Each row of a before or after table is a point. The points were changed in one or more steps. Then noise was added and the rows were shuffled. The steps act on how far a point lies along the listed directions, d1 being the first. Name the steps. A step turns or swaps two directions, mirrors them in a line or flattens them onto one, adds a multiple of one to another, or multiplies one. Angles are multiples of 10 degrees, from the lower direction toward the higher: turns from -170 to 170, lines from 10 to 170 but not 90. Use the fewest steps. Two steps may share a direction if one is a turn and the other turns, adds or multiplies; they go together, in the order done. Otherwise the lowest direction goes first.
In the rows, zero is written as 128.

Directions:
(1): [143  99  66]
(2): [154 189 106]
(3): [ 64 146 105]
Before:
[[113 181 111]
 [109 119 152]
 [114 112  66]
 [116 125 116]
 [127 163 116]
 [133 118 104]
 [113 232 103]
 [ 98 165 144]
 [139 105 137]
 [130 241 123]]
After:
[[ 70 118  63]
 [166 125 155]
 [103 123 151]
 [110 117  91]
 [133 154 117]
 [ 46  94  19]
 [ 97 191  94]
 [ 77  69  32]
 [104 145 119]
 [ 64 106 103]]
Steps: swap d1 and d2; multiply d3 by 2

Directions:
(1): [147  92 198 123]
(2): [116 184 163 174]
Before:
[[125 127 122 125]
 [121 127 145 121]
 [113 142 101 124]
 [129 124  90 111]
 [128 100 146 114]
 [109 182 129 175]
 [111 200 159 185]
 [149 136 178 138]
 [145 128 118 129]
 [121 123 200 144]]
After:
[[130  93 178 114]
 [126 126 161 117]
 [163 108 212 133]
 [116 186 137 166]
 [105 156  83 125]
 [150 130 115 131]
 [101 182  94 166]
 [117 132 118 128]
 [120 145  62 117]
 [138  92 251 139]]
Steps: multiply d1 by 2; multiply d2 by 0.7

Directions:
(1): [106 188 108  86 154  74]
(2): [143  68  88  69 109 106]
(3): [111 163 112  83  94 198]
(4): [104 126 195 108  69  97]
(5): [192 135 178  86 165 142]
Before, 9 rows:
[[173 154 114  40 153 145]
 [137 139 120 138 142 140]
 [169  66  78 191 158 204]
 [115 134 100 175 165 149]
 [ 89 140  95 153 118 105]
 [129 136 158  54 126 161]
 [141 108 114 156 135  95]
 [199  93 111 223 160 205]
 [ 97 141 123 156 157  94]]
After, 9 rows:
[[110 127  97 179 152 146]
 [ 82 151 129 154 150  80]
 [134 107 119 154 128  94]
 [191 158 110  27 175 146]
 [139 141 157  46 142 170]
 [135 140 129 138 145 146]
 [203  73 116 229 150 217]
 [ 74 145  87 153 113 102]
 [175  47  81 197 144 215]]
Steps: multiply d1 by 1.3; add -0.3 times d3 to d4; multiply d5 by 1.3

Directions:
(1): [172 128 169 132  64  97 139  63]
(2): [136  94  67  93  56 114 119 168]
(3): [101 124 208 110  89 168 112 175]
Before (14 x 8):
[[ 94 121 168 108 123 175  96 182]
 [122 136  52 144 181 123 133 163]
 [173 142 129 132 120 119 140 103]
 [132 106 160 117  96 126 124 115]
 [161 115 155 126  64  95 137  91]
 [139 132 138 130 115 124 140 101]
 [116 129  72 147 141 128 136 144]
 [150 176  67 192 242  92 145  72]
 [128 159 147 170 200 145 153 103]
 [119 123 111 132 137 138 105 194]
 [148 136 194 120  83 133 137 107]
 [145 146 178 138 103 133 137  80]
 [111 130 150 111  96 146 124 181]
 [119 125 138 123 127 129 122 108]]
After:
[[160 133 122 134  86  99 146 104]
 [114 129  75 144 142 134 134 144]
 [160 136  89 149 127  93 116 125]
 [119 120 141 122 125 143 124 120]
 [171 128 131 127 101  91 119  55]
 [116 138 194 121 106 161 123 132]
 [107 122 190 115  90 148 115 173]
 [132 127 203 112  85 138 130 131]
 [127 146 138 160 178 150 149 114]
 [ 86 171  90 161 250 150 125 193]
 [127 104 176 121  99 131 127 115]
 [120 138  50 147 180 113 147 141]
 [110 127 145 121 119 150 129 140]
 [131 139 149 122 129 157 124 161]]
Steps: swap d1 and d3; multiply d2 by 0.7

Directions:
(1): [149 177  96  94  90 126  87 208 113]
(2): [139 145 136 119  41 183 120  74 152]
(3): [ 66  55  93  88 101 122 124 150 166]
(4): [ 74 172 198  67 146 145 150 139 136]
Before:
[[141 194 178  81  51 214 118  79 143]
 [100  86 140  98  79 171 136  83 150]
 [149 159 116  72  23 165  99 141 145]
 [163 141 104  85  65 146  69 166 139]
 [161  57  45 176 134 112 117 138 117]
 [121  86 152 142 121 153 151  83 145]
 [182 238 199 115  90 189 147 107 126]
 [142 218 170 104 136 156 133 177  93]
 [ 68  80  87 113  86 160 141  97 187]
 [137 129  88 139 113 132 123 171 150]]
After, 10 rows:
[[130  85 111 115  45 178 118  78 147]
 [215 138  89 193  86 164 116  79 104]
 [ 99 143 160  66  91 179 125 114 151]
 [154 139 102 156 102 149 130 133 150]
 [ 71 150 167  81 207 111 155 212 105]
 [ 95 180 205  70 175 135 168 172 134]
 [136 105 138 137 100 156 136 102 139]
 [132  97  55 152  22 188 118  64 182]
 [151 133 120  95  27 169 112 103 153]
 [169 131 121 110  67 160  84 113 144]]
Steps: multiply d1 by 0.4; turn d3 and d4 by -50 degrees; add -1 times d4 to d2

Directions:
(1): [150 167  74 116 192 175 178 127  77 158 104]
(2): [126 133 214  98 184 128 159  57 139 109 127]
(3): [155 130 105  75  66 137 143  73  89 127 200]
(4): [ 96 173  63 115 128  59 144  81 170  99 101]
Before:
[[119 158 197 109 245 197 184  39 106 122  61]
 [114 149  34 127 120 142 108 120 113 132 117]
 [118 162 204  99 245  97 167  32 186  90 106]
 [163 124 129 102 130 179 147 148  77 157 151]
 [122 136 117 147 153 129 132 108 116 130 128]
 [104 174  88 162 217 111 146 116 159 135  46]
 [ 99 169 121 109 174  86 164  64 144  99 107]
 [146 107 133 124 129 187  98 119  99 148 149]
 [133 146 131 134 179 131 111 154 126 141  86]
 [172 125 238  97 174 219 156  89 111 131 184]]
After (10 x 11):
[[135 134 121 143 155 130 100 163 127 145  87]
 [165  93 121 156  36 195  71 213 123 151 202]
 [ 99 150  61 145  87  69 112 133 148 112 117]
 [107 112  40 178  59  60  47 208 209 104 138]
 [103 158  51 176 175 102 111 159 157 141  49]
 [ 99 114  28 195  37 159  61 220 116 141  87]
 [161 124 122 109 120 183 137 159  81 156 149]
 [126 131  98 164 142 127 124 129 120 130 131]
 [143 103 129 127 124 191  97 124 102 160 150]
 [119 162  78 104 174 156 141  82  98 128 113]]
Steps: mirror d1 and d2 in the line at 160 degrees

Directions:
(1): [131 126  80 191 185 112 102 149  51  90  96 161  93  94]
(2): [139  40  86 167 160 169 153 136 132 182 117  91 190 128]
(3): [122 103 144  70 117 157 118 134  40 115 152  38  98 114]
(4): [155  79 111  79  78 162 171 154 141 102  47 169  88 110]
(5): [ 82 132 109  84 175 117 176 173  98 164 138 163 109 218]
Before, 11 rows:
[[137  97 140  84 114 159 168 125 129 122 112 130 127 125]
 [139 125 139  78 101 120 139 154  80 100 138 140  83 138]
 [126  96 116 142 145 128 156 135 179 186 132 162 155 151]
 [135 137 121 193 123 143 128  91 170 142 145  95 170 101]
 [128 121 114 141 158 132 127 137 150 163 146 113 163 169]
 [144 143 167  91  97 127 141 114 180 104 104 183 115 113]
 [103  79 113 169 161 127 148 116 169 138 108 156 152 150]
 [148 220 167 112  47  95  95  86 233  78 132 210  92  85]
 [136 117  99 143 122 145 123 132 107 100 105 135 110 102]
 [123 101  83 118 178 150 146 158  67 121  83 136 112 133]
 [119 118 126  97 113 133 144 129 135 103  96 159  96 127]]
After, 11 rows:
[[143  79  95 152 140 123 151 154 138 156 125 167 164 149]
 [ 83 143 160  93 123 107 118 116  99  78 141 121  76 140]
 [144 133 106 157 126 140 113 119 128 106 102 137 118  95]
 [126 174 148 140  88 134 124  95 141  95 147  92 101  89]
 [151  24 110 102  93 207 134 120 112 160 159   6 159  78]
 [122 157  95 135 173 115 129 131 109 106  92 184 107 131]
 [124 168 138  91 128 120 123 150 132 124 150 115 112 168]
 [150  79 148  85 137 168 141 121 120 150 123  97 145 118]
 [116  92 114 118 146 138 146 128 126 134 113 120 131 134]
 [126 132 148 105 131 138 162 122 150 123 125 163 134 137]
 [109 156 171  65 112 115 137 135  98 130 162 123  78 147]]
Steps: add -0.3 times d1 to d5; turn d2 and d3 by -170 degrees; multiply d4 by 0.4

Directions:
(1): [ 90 151 121 159 146 163 186 102  46 142 140 184 125  93 170 158  61 176]
(2): [ 68  56 122 125 177 135 133 164 175 175 171 150  96  97 182  58 137 121]
Before (14 x 18):
[[151 132 121 131 117 113 129 142 116 120 127 126 143 147 119 140 139 107]
 [ 82 119 138 159 169 173 179 122  84 170 158 168 117  93 187 118  84 176]
 [ 68 110 117 150 171 163 164 135 102 157 155 175 114  87 202 115  89 155]
 [148 190 134 135  99 122 145  96  69 108 113 126 147 114 113 178 113 140]
 [ 55  99 120 159 169 142 156 141 115 168 161 181 105  87 190  99  87 157]
 [137 133 127 129 116 128 126 104 116 118 122 124 147 139  99 151 131 118]
 [122 162 131 124 122 140 149 119  94 123 116 150 136 113 123 155 116 158]
 [ 76 107 125 143 168 142 171 122  99 155 151 177 102  95 168 127  89 165]
 [138 166 126 135 129 135 152 110  73 112 104 138 134 113 130 162  82 155]
 [131 141 120 139 106 124 153 104  76 121 114 131 134 128 118 137  87 154]
 [135 123 122 123 134 117 135 139 135 129 130 124 136 126 128 124 144 132]
 [111 160 124 142 116 168 150  95  78 116 123 147 140 134 145 172  75 153]
 [128 173 112 146 122 144 153 114  82 113 113 161 143 133 121 154  85 143]
 [ 71 126 119 156 153 178 197 120  63 166 152 187 114  82 200 122  63 171]]
After:
[[148 124 121 127 116 112 128 145 122 118 131 125 142 147 119 135 143 104]
 [135 126 132 128 120 131 128 114 116 123 123 123 141 138 102 144 132 118]
 [ 72 127 124 159 171 157 189 111  63 157 145 192 108  86 175 143  62 182]
 [ 66 131 117 163 169 176 185 120  59 153 155 195 119  76 212 138  60 174]
 [107 174 107 151 129 157 169 111  64 122 119 175 137 117 137 154  66 161]
 [ 57 150 117 174 158 197 231 100   7 169 154 217 116  64 218 148  23 202]
 [131 180 129 140 112 127 157  97  61 119 123 143 141 103 128 168 105 149]
 [ 90 161 119 152 130 178 172  93  54 123 127 167 136 120 166 176  55 166]
 [138 119 125 120 136 111 136 143 143 128 131 121 134 130 127 124 150 130]
 [ 54 121 118 171 163 153 174 123  76 166 156 199 110  86 194 126  63 174]
 [118 165 121 143 138 142 165 108  56 121 111 150 130  99 148 163  66 167]
 [ 74 142 137 173 169 188 203 101  39 170 161 191 120  84 199 142  55 200]
 [114 163 129 130 130 155 160 119  82 126 117 159 131 106 135 159 102 169]
 [120 142 120 148 113 134 164 103  61 127 124 143 128 118 132 139  74 159]]
Steps: multiply d1 by 1.6; multiply d2 by 0.7

Directions:
(1): [117 118 229 109  83 103 126 162 154  72 130 163 190  87 105  69 122  78
  97 135]
(2): [152 108  92  57  52 113 107 124 177 149 222 134 125  91 135 150 142 116
 199 130]
(3): [176 111 174  90  74 136 216 176 102 171 105 133  63 122 164 149 105 157
  92 171]
(4): [175 146  85 160 111 111  82 167  61 132 146 182 193 149 178 162 138  91
  98 196]
(5): [128 105 145 224 109 198 110 132 134 153 128 160  82  68  63 137 157 109
 162 185]
(6): [125 124 171 146  81  71  52  92  99 191 137 150  99 187  88 103  56 157
 129 121]
Before:
[[112 136  67  53 196 132 180 106 162  61 140  92 194 141 155 146 166 121
  126  86]
 [152 106 146 180  85 174 148 196 132 106 117 172 155  70 115 143 143  75
  116 208]
 [109 128  93 125 150 177 206 110 168 151  93  97  31 101 128 156 161 176
  158 116]
 [ 98 131  77 172 155 113  42  90 152 154 161  79 122 142  64  87 142 165
  202 115]
 [ 88 129 158 167 120 108  55 108 145 122 140 158 168 126  68  65 125 106
  152  92]
 [ 95 161 141 151 192 152 125 130 181  40 113 103 230  72  83  76 201  84
  133  81]
 [157 161 127 145 159 112 114 150 107 115 103 138 201 149 171 118 137  97
   86 144]
 [129 142  87  66 145 123 151 117 139  91 131 127 163 136 191 160 102 153
  115  88]]
After (8 x 20):
[[124 133 157  73 120  95 138 119 129  91 121 147 169 139 172 122  70 148
   86  95]
 [118 160 129 127 100  67   7  68 153 162 191 125 175 155  62  81 109 134
  184  72]
 [102 135 205 166 115 130 154 138 129 121  65 154  99 111  96  90 117 132
   86 147]
 [ 90 146  83 175 209 144 109 129 156  70 119  72 183 106 101  79 192 130
  151 123]
 [154 150 119 125 128  92  91 107 126 169 135 126 147 175 151 130 103 136
  131 114]
 [149  97 134 172  46 138  90 144 142 169 162 169 109 106  77 141 103 113
  165 187]
 [105 133 180  60 122  57 108  97 128  91 137 138 201 190 105  86  77 126
   96  86]
 [110 136  45 137 156 143  91 105 157 132 170 131 146 110 116 127 174 120
  199  90]]
Steps: turn d1 and d2 by 70 degrees; turn d1 and d6 by 140 degrees; turn d3 and d5 by 10 degrees; multiply d4 by 0.4

Directions:
(1): [134 184 194 175 182  48 154  97 190 108 110  99 139 155 183 132 109 147
 160 132 164  90 108  61]
(2): [106 116 185 109 116 175  62 140 196 143 138 102 114 123 117 184 103 170
 142  43  82  68  81 164]
(3): [ 99 115 115  80 209 136 112  57 147 140 159  78 197 159 107 128 164  73
 124 156 116  68 184 168]
(4): [ 98 131 141  78 116  63  89  73 119 160 104 183  50 108 154 141 108 109
 156 126  49 133 205  95]
Before (8 x 24):
[[132 119 110 117 109 131 117 142  87 148 127 155  87 120 122 135 127 114
  121 128 101 156 154 128]
 [139 128 143 124 118 126 132 142 115 134 117 146 106 108 126 128 121 134
  129 125 109 132 124 128]
 [135 147 140 144 139 113 148 135 128 111 131 132 144 146 134 116 133 129
  138 142 166 137 111 107]
 [117 128 131 110 139  91 117 105 131 141 132 146 105 122 135 133 112 110
  132 137 104 116 168 137]
 [146 106 104 150 113 197 159 177 111 102 129 108 164 117  95 121 149 140
  102 122 166 145  80 162]
 [132 122  98 102 121 124 128  94 108 152 136 137 112 119 110 128 138 106
  131 151 112 125 175 138]
 [126 122 126 130 122  95 129 119 103 134 123 162  89 101 136 120 128 121
  135 130 107 158 151 106]
 [125 165 185 150 149  65 130 115 174 117 118 128  96 120 166 141  95 152
  158 122 119 119 111  70]]
After:
[[132 109  79 111  86 126 155 134  54 128 100 184  87  93 118 102 140 104
  116 161 109 197 176 120]
 [145 135 153 138 124 126 140 151 128 125 119 130 119 119 127 129 119 141
  131 119 127 122 105 128]
 [133 214 241 207 237  20 167  87 249  84 124  54 169 167 202 141  97 164
  174 135 188  56  72  36]
 [134 103 116 122  86 182 102 178 100 145 138 141  92 116 102 151 122 138
  111  93 105 148 111 155]
 [125 123 165 145 131 133 106 138 155 129 134 123 110 110 129 149 116 157
  139  83 114 115  92 126]
 [118 163 174 132 161  67 131  95 157 120 120 134 123 150 161 129 115 129
  161 134 136 111 134  79]
 [129  90  88  86  81 199  96 140 109 160 151 134 108 102  72 149 137 127
  114 106  96 123 137 188]
 [122 113 134 123 131 154 112 142 150 130 151 115 138 128 108 145 113 134
  117 108 125 100 113 176]]
Steps: turn d1 and d3 by 30 degrees; multiply d1 by 2.5; turn d2 and d4 by -120 degrees

Directions:
(1): [123 159 150 109 206 106 191 143  93  91 107 231 183 103  74 123 136  57
 190 152 174 119 109 168 112 132 122 146  81 119 142  75]
(2): [175 144  87 139  59  48 138 141  95  50  63  86 171 106 151 172  96 143
 195 109 152 169 153 128 111  69 186 151 141  89 122 150]
(3): [161 149 123 104 142 141 156 180 153 110  58 139 136 129 177  83 135 221
 124 157 107 121  96 225 187 162 100 178 153 147  47 123]
(4): [ 61  60 152  99 168 145 182 123 100 157 139  66 169 112 141 166 102 180
 208 103 116  46 172 159 123  81 112  70 143 153 103 111]
Before (9 x 32):
[[129 124 131 141 129 117 139 130 123 118 122 109 136 125 135 132 128 135
  130 114 126 138 150 106 121 109 142 140 139 118 126 129]
 [154 125  89 164  59 100  87 116 137 126 145  97 103 134 130 141 128  88
   98 103 136 173 142  48  99 135 162 122 146 110 178 174]
 [128 126 115 127 113 110 132 109  97 115 134 116 156 116  91 178 114  77
  170  96 140 135 157  85  84  87 164 116 117 107 164 120]
 [120 139 136 137 142 149 121 128 143 161 161 171 103 147 122 109 172 111
   73 139 112 129 100 104 120 161  96 131 135 130 127 119]
 [ 85  80 135 128 155 153 129 110 119 189 166  90 115 138 127 146 129 126
  139 109 133  83 136 112 114 110 110  83 118 123 144 126]
 [120 101 134 132 100  98 148 123 120 126 120  79 165 111 131 164  93 153
  197 121 141 112 170 130 123  90 154 110 145 102 124 125]
 [118 133 141 115 139 156 127 126 152 154 136 136  94 143 143  89 121 126
  104 139 129 124 105 132 157 138  96 125 115 141 118 107]
 [128 137 125 134 112 158  78 128 173 167 135 129  76 154 146  88 157 142
   41 143 100 129  98 114 171 184 107 141 145 139 118 145]
 [137 114 120 124 114 128 142 140 132 144 116  87 120 117 151 116 129 184
  154 124 117  98 150 169 153 123 117 129 153 143  86 131]]
After:
[[109 112 126 122 124 119 137 104  94 133 146 116 156 116  90 176 113  81
  173  96 135 115 160  87  86  91 150 105 118 116 160 113]
 [128 139 138 119 131 152 122 123 156 150 128 137  90 145 142  88 121 121
  102 142 135 134 102 131 155 140 100 130 118 137 120 111]
 [186 182  95 151  65 113  52 140 178 119  99 142  73 155 143  86 158 121
   24 151 119 190  81  97 169 185 140 179 144 106 128 162]
 [207 170  64 184  11  60  61 124 135  81 112 118  94 133 133 133 133  65
   78 109 157 235 128  32  96 142 195 162 140  80 186 193]
 [ 85  57 151 114 121 102 183 116 105 140 126  42 191 101 141 187  78 189
  248 100 138  65 195 152 117  59 148  74 154 117 108 114]
 [127 120 132 138 127 116 143 135 118 116 118 105 141 129 138 138 122 137
  141 113 131 135 154 110 120 102 144 136 134 117 123 129]
 [ 55  42 145 111 167 154 161 107 100 192 165  45 146 127 141 172 110 157
  195  92 133  42 162 128 110  73 112  52 123 139 131 119]
 [145 168 125 145 124 142  99 129 149 148 156 194  86 151 118  93 180  93
   44 152 117 159  82  95 122 175 103 157 125 120 135 130]
 [120  91 122 113 114 121 168 137 108 142 108  50 148 106 162 145 107 209
  202 107 116  69 175 185 149  87 123 107 166 145  76 125]]
Steps: add -1 times d1 to d2; multiply d4 by 2.5

Directions:
(1): [128 170  50 158 107 143 116 101 148 147 154 176 187 212  62 166 132 116
 162 123 146 136 188 180 182 158  86  49 119 145 190 156 104 151 158 105
 173  77  89 123 133 128  89 132  88 111 175 151]
(2): [ 75 145  73  82 102 148 137 121 145 145  62 126 182  98 138 201 125  17
  86 138 132 136 123 131 166 148 140 166 110 112 141 106 140 140  72 107
  96 125 234  97  44 155 108 124 130  83 125 136]
(3): [123  93  41 115 146 135 175 108 151 184 132  73 138 105 153 109 118 118
 104 156 129 154 204 135 112  91 160 129 158   7 113 107 123 147 118 145
  32  84  74 134 196 100 108 123 112 154 160 146]
(4): [134 136  77  68 150 111 123 165  77 137 103 174 162  45 119 113  98 150
 154 143 133 171 130 165 108 139  44 141 145 142  85 160 180  57 163  84
 127 106 104 139  76  43 120  46 118 143 136  84]
Before:
[[109 134 110 147 103 137 124 121 145 126 118 132 145 134 118 144 130 108
  121 129 139 137 144 130 151 132 138 117 118 135 143 125 117 143 107 105
  140 117 140 109 124 146 122 129 121 108 139 133]
 [123 106 234 146 130 123 114 126 123  90 159 125  72 128 161 104 146 132
  111 116 113  79  52  77 101 129 174 142 105 186 139 126 121 127 105 148
  145 188 181 131 127 177 168 174 151 115  95 128]
 [125  96 192 157 130 138 137 124 148 133 168  73  72 167 149 110 127 142
  106 122 111  90 127  96 126 109 197 119 127  86 149 118  83 169 121 157
  109 138 120 130 204 177 144 183 154 127 113 141]
 [126 126  79  87 133 137 153 122 127 153  95 114 159  71 132 133 113  90
   99 153 134 155 154 126 119 131 123 151 137  77 100 124 151 115 120 121
   96  91 129 129 133  96 111 111 125 147 140 120]
 [ 93 169  64 122 121 160 140 101 151 159 105 130 171 192 114 188 139  58
  107 122 137 144 168 142 169 147 125 104 109 116 173 104 108 157  92 123
  123  98 170  95 120 155  91 156 108 101 139 154]
 [134 121 151 142 151 125 146 130 132 117 149 105 101 120 142 107 118 145
  115 130 120 118 138 101  93 107 147 145 129 113 116 137 123 112 107 142
  111 147 116 144 159 120 132 137 140 164 123 139]
 [125 120 171 134 125 133 135 148 119 107 123 134 103 135 137 128 125 120
  111 129 122 102 100 118 130 136 147 136 119 145 125 128 143 120 119 144
  153 150 138 132 137 136 135 137 152 138 106 108]
 [135 144 121 151 123 132 111 119 132 125 142 153 137 161 115 151 142 140
  138 130 123 133 122 160 152 137 110  75 121 165 158 164 140 123 146 128
  162 141 118 125 121 128 114 124 133 112 141 116]
 [159 132 211 177 128 129 111 107 146  76 158 126  66 197 120 117 149 154
  134  96 140  80 108  89 127 124 165 102 114 183 159 136 101 134 127 166
  188 152 130 130 154 183 156 193 134 132 112 140]
 [123 150 163 118 125 129  95 123 122  97 105 155 121 131 120 139 127 116
  133 118 114 104  82 130 147 152 107 140 126 198 135 132 130 114 122 120
  188 158 189 129  76 140 133 116 126 106 100 134]
 [117 150 142 125  92 129 115 116 137 113 126 133 140 133 135 161 137 104
   99 126 134 113  93 122 145 143 135 147 100 139 124 109 112 161  97 128
  121 131 179 118  88 167 131 144 126 114 120 132]
 [137  94 205 164 137 108 126 131 134 116 151  67  66 152 175 100 154 157
  104 128 118 104  93  85 107  95 180 151 128 108 122 108 111 149 103 167
  124 169 132 142 197 163 156 174 142 144  88 133]
 [140 136 175 180 107 126 122 128 155 100 171 134 106 197  94 119 137 156
  156 121 119 106 108 106 134 121 133  96 119 175 158 150  86 152 152 142
  180 153  98 139 162 158 131 164 128 134 114 133]
 [114 150 142 108 109 139 112 121 133 112  82 135 140 100 130 164 125  79
  117 127 132 132 100 116 130 165 114 165 122 168 122 106 133 142 107 128
  154 142 191 114  84 143 140 104 131  96 114 123]]
After (14 x 48):
[[167 116 157 200 137 133 133  82 171 107 190  95  68 231 119 102 151 164
  137 103 147  89 172  98 126 102 185  64 128 115 173 130  78 160 137 182
  146 114  64 136 229 178 137 206 115 147 147 160]
 [136 106 105 136 144 130 140 115 137 149 138 101 115 111 157 119 136 140
  115 143 117 145 142 144 120 106 144 104 141  84 125 143 147 123 132 152
   93 135 102 134 159 109 116 122 138 133 142 114]
 [145 100 160 185 126 127 153 117 166 124 187  85  88 184 120  88 136 179
  142 133 115 113 146  98 107  90 169 100 141 101 140 134  77 165 148 167
  119 133  50 147 226 144 129 166 126 166 127 140]
 [110 135  60 109 127 142 131  98 145 151 112 128 159 142 120 141 119  89
  121 142 122 130 164 155 160 135 120 118 139 107 144 127 119 145 119 124
  126 104 140 126 127 121 101 111  97 117 143 159]
 [144 146 164 166 137 128 126 126 129 101 164 140 113 169 104 123 126 162
  136 118 125 110 132 114 114 128 123 113 117 174 140 161 116 116 126 127
  167 147 114 142 145 128 131 141 132 153 124 140]
 [104 153  99 121  82 139 126 103 152 134 121 121 163 141 132 183 136  71
   87 131 134 117 127 131 162 141 143 134 101 101 135 101 107 175  87 126
   94 109 178 113  95 171 118 145 115 109 133 144]
 [124 148 132  80 116 133 126 137 108 115  79 147 157  65 124 151 118  81
  102 140 132 144 100 124 125 159  99 160 117 152  98 136 162  98 117 104
  151 123 183 126  78 115 128 108 140 128 118 101]
 [127 135 127 146 113 142 136 131 132 122 142 150 128 167 111 146 124 114
  121 128 130 112 138 142 150 144 133  99 120 132 154 141 133 135 133 141
  164 122 112 128 157 132 119 142 135 135 129 123]
 [ 98 155  66 104 102 154 125 105 154 145  76 136 181 114 118 187 119  39
  107 142 139 152 149 135 150 165 115 149 121 127 148 105 129 160  97 121
  125 106 185 109  90 141 115  98 105  85 144 140]
 [101 117 114 135 108 137 135 120 144 131 101 110 131 105 142 145 131  94
  102 137 133 137 138 114 135 121 160 143 125 113 124 115 124 141  89 114
  105 121 159 109 130 143 126 127 132 113 134 131]
 [133 116 234 189 115 144 113 115 153 109 187 103  66 219 122 120 135 158
  126 104 110  72 111 100 145 123 187  88 109 141 181 130  67 177 137 157
  166 144 123 131 201 206 151 205 149 115 109 150]
 [127 139 135 189 113 143 112  86 160 127 197 152 134 223  99 137 158 123
  138 119 134  89 141 131 156 146 149  49 101 161 209 150  88 166 132 134
  165 121 115 124 167 178 119 186 106 109 157 165]
 [ 74 131  98  81 133 159 161 113 150 155  60  75 142 112 181 174 138  26
   61 129 122 139 129  96 128 121 181 185 114  69 123  66 130 151  46 145
   60 136 231  92 109 164 111 154 140 102 103 144]
 [152 138 199 213 115 119  92 111 140 101 187 118  92 249 111 126 165 168
  141 106 134  89 109 117 150 125 146  74 108 175 184 136  87 168 136 154
  202 152 107 139 195 182 138 196 116 123 112 149]]
Steps: multiply d3 by 0.7; turn d1 and d3 by 130 degrees; multiply d2 by 1.6; multiply d4 by 1.3
